Rows are points. Each copy is the shape, with its points in the same order, turned, moved and blurred by noise. Some copies are also mirrored. Which?

Shape (6 x 2)
[[ 0.39  0.53]
 [-0.33 -0.07]
 [-0.14 -0.50]
 [ 0.29  0.27]
 [-0.26 -0.28]
 [-0.32 -0.30]]
Copy 1 (6 x 2)
[[ 0.57  0.05]
 [-0.36 -0.14]
 [-0.55  0.35]
 [ 0.35  0.05]
 [-0.42  0.15]
 [-0.49  0.04]]
Copy 1 is: mirrored
Copy 2 (6 x 2)
[[-0.72 -0.08]
 [ 0.20  0.15]
 [ 0.42 -0.28]
 [-0.45 -0.14]
 [ 0.34 -0.06]
 [ 0.37 -0.02]]
Copy 2 is: mirrored
Copy 3 (6 x 2)
[[-0.50  0.61]
 [ 0.36  0.28]
 [ 0.35 -0.19]
 [-0.34  0.40]
 [ 0.39  0.07]
 [ 0.44  0.06]]
Copy 3 is: mirrored

Shape (7 x 4)
[[ 0.27 -0.16 -0.13  0.15]
 [ 0.33  0.04 -0.81  0.39]
 [-0.29 -0.22  0.11 -0.23]
 [ 0.04 -0.10  0.06 -0.51]
 [ 0.41  0.02  0.13  0.14]
 [ 0.45  0.01 -0.74  0.23]
 [-0.41  0.25  0.09 -0.43]]
Copy 1 (7 x 4)
[[ 0.49  0.01 -0.21 -0.05]
 [ 0.62  0.35 -0.88 -0.07]
 [-0.28 -0.22 -0.13 -0.17]
 [-0.15  0.02  0.00 -0.59]
 [ 0.40  0.19  0.05  0.01]
 [ 0.64  0.28 -0.77 -0.29]
 [-0.54  0.20 -0.15 -0.26]]
Copy 1 is: only turned
Copy 2 (7 x 4)
[[ 0.12 -0.36 -0.08 -0.02]
 [ 0.00 -0.72 -0.66  0.26]
 [-0.33  0.13  0.07 -0.31]
 [ 0.10  0.12 -0.04 -0.49]
 [ 0.39 -0.14 -0.03 -0.02]
 [ 0.13 -0.71 -0.63  0.09]
 [-0.33  0.47 -0.22 -0.29]]
Copy 2 is: only turned
Copy 3 (7 x 4)
[[-0.06 -0.36 -0.22  0.22]
 [-0.09 -0.38 -0.78  0.66]
 [-0.14  0.11 -0.10 -0.33]
 [ 0.22 -0.10 -0.04 -0.36]
 [-0.11 -0.36  0.05  0.28]
 [ 0.04 -0.40 -0.70  0.57]
 [-0.02  0.50  0.04 -0.15]]
Copy 3 is: only turned
